Rows are points. Examples show where two turns around zero, p and q, send a point. Write where each new point lands after one turn and then the other. Backwards means that the second turn is done in reverse. Each puzzle has new turns, and all numbers are rounded.
In the rows, zero is written as 128.

Turn p:
[143  89 122] => [136  87 133]
[160 163 162] => [146 164 171]
[ 92 130 121] => [101 134 104]
[117 131 107] => [129 129 104]
Turn q:
[128 141 141] => [125 133 145]
[166 121 118] => [164 111 126]
[149 118 105] => [154 121 109]
[ 71 102 158] => [ 60 117 124]
[126 158 118] => [137 157 136]
Where do these land?
q, then p: [138 133 194] => [ 79 113 171]
q, then p: [135 110 106] => [149 114 112]
q, then p: [133 141 107] => [149 142 127]
p, then q backwards: [106 128 104] => [114 108 106]

Turn p:
[103 161 135 121 117 146] => [110 149 107 109 115 150]
[118 100 145 122 169 162] => [122 107 165 107 155 161]
[140 116 122 140 173  72] => [131 135 150 137 175  75]
[ 86 129 156 108  98 136] => [ 93 133 134 101  85 137]
[144  93  79 129 147  79] => [143  90 122 142 160  67]
[137 164 122 142 144 118] => [133 160 110 135 152 125]
[137 104 148 150 109 141] => [125 118 151 157 109 143]
[137 148 116 138 102 163] => [137 129  98 142 111 162]
[149 137 129 102  93 135] => [157 131 116 121  90 131]
Turn q:
[197 121 135 148 132  99] => [195 146 124 125 133  93]
[ 96 132 123 105 176 130] => [ 95 107 134 128 176 133]
[126 140 109 162 117 131] => [125 154 118 157 116 127]
[113 130 171 123  87 192] => [130 117 154 119  83 199]
[138 115 116  87 135 128] => [129 103 105  99 141 126]
[121 109 126 144 114 115] => [126 122 131 141 107 109]
[105 149 117 128 134 101] => [ 97 147 132 126 140 108]
Where do these land?
q, then p: [134 133 128 172 150 151] => [127 146 131 166 151 154]
p, then q backwards: [ 86 113 135 103 112 122] => [100 120 132  98  98 111]
q, then p: [155 172  76 110 170 168] => [144 113  85 110 201 161]
q, then p: [117 127 156 134  88  99] => [122 152 134 122  79 111]
p, then q: [ 99 151 159 112 115 125] => [ 95 143 130  97 116 146]
p, then q: [130 106 156  87 127  99] => [137 125 153  78 113 108]
p, then q backwards: [137  97 134 119  99 138] => [123  95 148 135 107 138]
q, then p: [155 114 109 158 147 131] => [144 131 122 166 155 120]
q, then p: [138 140 100 157 144 118] => [123 148 108 149 158 119]

Turn p:
[146 138 151 125 106 121 125 149 160] => [140 136 156 125 116 118 126 150 164]
[141 145 111 141 155 152 156 174 166] => [172 133 113 155 159 141 141 169 153]
[137 138  83 136 125 158  84  93 123] => [124 144  96 134 139 139  69  91 129]
[110 134 179 132 122 132 152 157 131] => [130 130 172 132 120 145 159 162 121]
[ 94 109  93  99 152 155 105  69 124] => [ 94 121  85 100 152 169 113  78 122]
[134 151 156 132 113 116 166 134 106] => [138 153 151 138 105 116 164 134 109]
[106 131  90 109 124 108 117 104 132] => [ 90 135  90 119 130 120 125 114 139]
[103 103  78 157 113 127  85  96 121] => [ 86 103  91 151 120 132  77 100 125]
[133 134 164 138 147  91 120 126 113] => [117 120 166 127 143  94 142 121 113]
[178 100 175 138 116 111 171 144 122] => [179 103 168 125  91 103 164 130 126]
[125 124 127 100 135 136 128 162 109] => [137 130 119 101 133 130 129 161 107]
Turn q:
[111 104 131 149 147 158 167 146 124] => [116  85 119 139 123 156 166 127 125]
[119  77 135 153 129 150 123 158 110] => [113  75 123 150 104 146 117 144 112]
[182 123 150 126 124  85 131 133 161] => [185 137 128 144 119  84 130 150 147]
[105 121 159 100 150 126 149 131 122] => [116 110 154 107 138 114 161 140 115]
[136 143  96 136 165 143 112 155 143] => [155 122 120 120 156 174 115 138 137]
[125 154 105 181  97 104 120 103 128] => [106 167  93 169 136 123 109 114 155]
[106 134 109 104 102 178 115 134 130] => [108 138 136  94  96 169 117 112 122]
[142 161 155  89 109 104 134 118  91] => [129 173 147 120 130  91 140 127  83]
[173  70 107  93 135 134 118  92 126] => [167  86 123 101 111  94  96  83 118]
[ 97 169 107 138 122  75 131 109 135] => [101 174 100 123 168 106 131 138 153]
[113 152 155 140 128 153 108 129 138] => [113 142 166 141 126 152 127 133 141]
Where do these land?
q, then p backwards: [128 139 154 171 131 137 128  97 132] => [122 147 137 170 129 116 132 104 154]
q, then p: [111  73 100 113  83 139 109 156 102] => [ 90 121  97 102  84 135  80 150 108]
p, then q: [113 154 129 156 153 111 116 130 128] => [114 115 132 152 167 131 135 142 136]
p, then q backwards: [ 92 104 120  90  81 154 129 161  86] => [105 115 109  96  84 144 120 195 111]
q, then p: [146 151 134 148 156 139 100 108 138] => [144 123 162 138 160 134 116 104 139]
p, then q: [ 87 113 155 150 162 107 144  89 148] => [ 93  79 137 136 136 120 172 103 150]
p, then q: [161 136 106 115 122 140 156 165 155] => [185 144 102 128 115 144 130 143 137]
p, then q: [104 103 126 110 159 145 130 108  85] => [109 105 127 107 139 131 127  90  82]
p, then q backwards: [164 146 129 160 108  85 152 113 140] => [157 121 166 146 103 112 148  89 146]
q, then p: [160 126 141  95 112 117 128 168 140] => [159 147 134 112  99  96 119 156 124]
q, then p backwards: [142 164 113  99 141 135 116 112 154] => [158 151 146  97 138 153 121 114 142]

Turn p:
[124 127 176 147 148  88 106 188 139 151 108 165] => [111 119 190 150 110  96 109 188 134 147 157 129]
[144 155 122 152 123 109 146 118 116  99 159 121] => [137 158 130 140 130 141 157 104 162 116 147 121]
[108 127 113 120 111 123 115 107  92 122 116 117] => [112 148  91 117 117 120 125 119 109 111 139 129]
[134 132 113 137 135 130 116  98  81 160 128 143] => [122 146 111 134 125 138 122 106  90 146 165 151]
[122 130 130 125 167 117 131 180 167 170 128 126] => [138  96 148 135 152 114 118 174 142 179 132 111]
[106 120 130  93 126 142 148 110  85 114 147 134] => [104 142 119  82 146 145 145 114 105 106 137 129]
[ 86 150 126 139 103 116 138  91 113 134 120 123] => [ 89 142  95 122  93 129 148 110 128 138 132 120]
[138 112 139 148 134 139 155 147 159 148 106 153] => [130  96 158 155 125 132 146 150 116 147 107 139]
[137 114 150 114 174 112 122 145 163 139  95 157] => [116 122 174 141 149  99 105 156 121 158 101 142]
[151  50 106 126 120 161 128  97 147  92 176  66] => [165  70 100 121 174 119 126  58 137  67 109 118]
[108 145  86 137  96 147 120 130 114 115 126 151] => [115 139  86 138 114 168 128 146 132 110 131 145]
[140 149  96 112  95 108 142 106  91 100 118 103] => [145 179  83 115 120 118 157 116 129 103 127 134]
[143 151 166 111 144  88 102 151 177 157 132 173] => [124 126 186 120 113 108  96 159 168 176 129 158]
[124 157 130 140 144 146 115 122 131 100 123 115] => [126 153 128 142 127 146 110 118 136 123 114  98]
[155 102 137 119 100 195 136 129 146 119 139  74] => [185  84 120 109 123 149 127 101 112  95  93  97]
Turn q:
[111 128 143 101 161  89 120 126 172 133 123 117] => [126 109 164  96 131 109 136 148 167 140 124  98]
[148 158 114 122  92 212 109 111 121  92 134 177] => [149 162  93 106 126 181 100 109 105  59 124 168]
[157 139  95 124 117 149 148 163 124 114 120 184] => [147 128  82 109 128 131 153 119 107 104  86 164]
[121  93 163 130 134 104 152 131  94 147 135  85] => [121 112 166 174 120 122 139 142 113 174 148 127]
[114 100 117 151 162 131 132 109 117 123 110 131] => [123  93 132 135 161 131 126  99 117 133 136 115]
[ 96 153 146 115 141  70 133 107 116 155 110 120] => [ 94 132 174 110 115  84 134 107 142 158 136 122]
[200 135 103 100  94 182 122 116 136  92 112 170] => [203 145  89  99 104 158 124 111 100  75 116 149]
[124 132 141 164 117  84 125 114 162 152 122 121] => [118 128 119 136 116 107 131 111 184 156 142 111]
[107 120 158 143 142 160 122 154 123 158 124 116] => [116 128 142 151 153 150  99 141 135 157 106 144]
[122 124 136 141 115 132 126 155 109  76 125 117] => [120 121 132 172 120 130 135 135 117  86 112 125]
[152 120 124 102  82 180 130 123 136 101 136 173] => [159 127  98 107  97 174 121 132 113  85 127 168]
[113 104 124 139 142 117 113 135 107 136 175 134] => [107 114 119 140 157 113 130 158 122 131 160 146]
[ 89 129 100 121 127  94 147 121 151 155 124  84] => [ 86 123 129 112 110 118 134 136 131 169 131  75]
[133 143 145 146 161 121 155 128 118 130 158  90] => [120 156 152 155 157 133 162 139 128 148 142 111]
[133 141 110 120 134  96  88 128 134 157 112 101] => [132 141 129 115 126  79  97 134 135 147 127  97]
Where do these land?
q, then p: [133 163 131 113 122 169 121 159 114 168  98 128] => [127 168 123 134  94 132  91 154  94 154 123 140]
q, then p: [138 106 116 125 101 112 102  99 174 137 148 129] => [165  98 105 107 143 129 115 129 172 119 127 143]
q, then p: [147  88 142  89 151 137 155 181 155 129  93 117] => [172 103 151 144 117  96 139 159  65 121 108 132]
p, then q: [136 105  94 165 116 136 153 153 100 133 143 161] => [121 117  98 151 165 162 166 132 115 117 128 156]
q, then p: [136 145 166 161 114 119 100 134 122  95 132 120] => [118 135 148 171 110 134 125 116 172 116 117 117]
p, then q: [ 97 149 176 112 128 135 148 104 140 114 160  97] => [125 131 173 107  89 160 115 137 125 145 144  89]
p, then q: [149 126 131 135 134  91 155 136 115 133 149 129] => [131 138 136 121 135 134 174 135 147 144 140 139]
q, then p: [145 121  95 162 129 142 121 119 155  87 109  89] => [164 134  92 157 142 120 127  92 131 109 113  88]
q, then p: [ 79 115 167 171 141  96  94  96 137 100  91 121] => [ 88  84 143 144 117  92 100  72 162 113 108 107]
q, then p: [134 140 106  95 157 128 155 109 153 167 163 145] => [144 128 132  69 162 140 139 150 118 167 126 133]
p, then q: [144 126  96  90 122 150 147  94 107 170 124 130] => [142 133 119  87 138 117 129 108  72 145 133 158]
q, then p: [ 76 161 151 119 111  89 126 115 118 107 130 129] => [ 75 120 136 101  94 119 140 128 163 112 117 109]
p, then q backwards: [130 110 106 119 140 117 103 168  86 157 160 150] => [131  96 129 119 140 141  97  96 112 141 188 138]
p, then q backwards: [149 138 115 135 126 170 112 126 115  96  93 147] => [139 144 134 124 108 183 123 151 108 105 120 113]
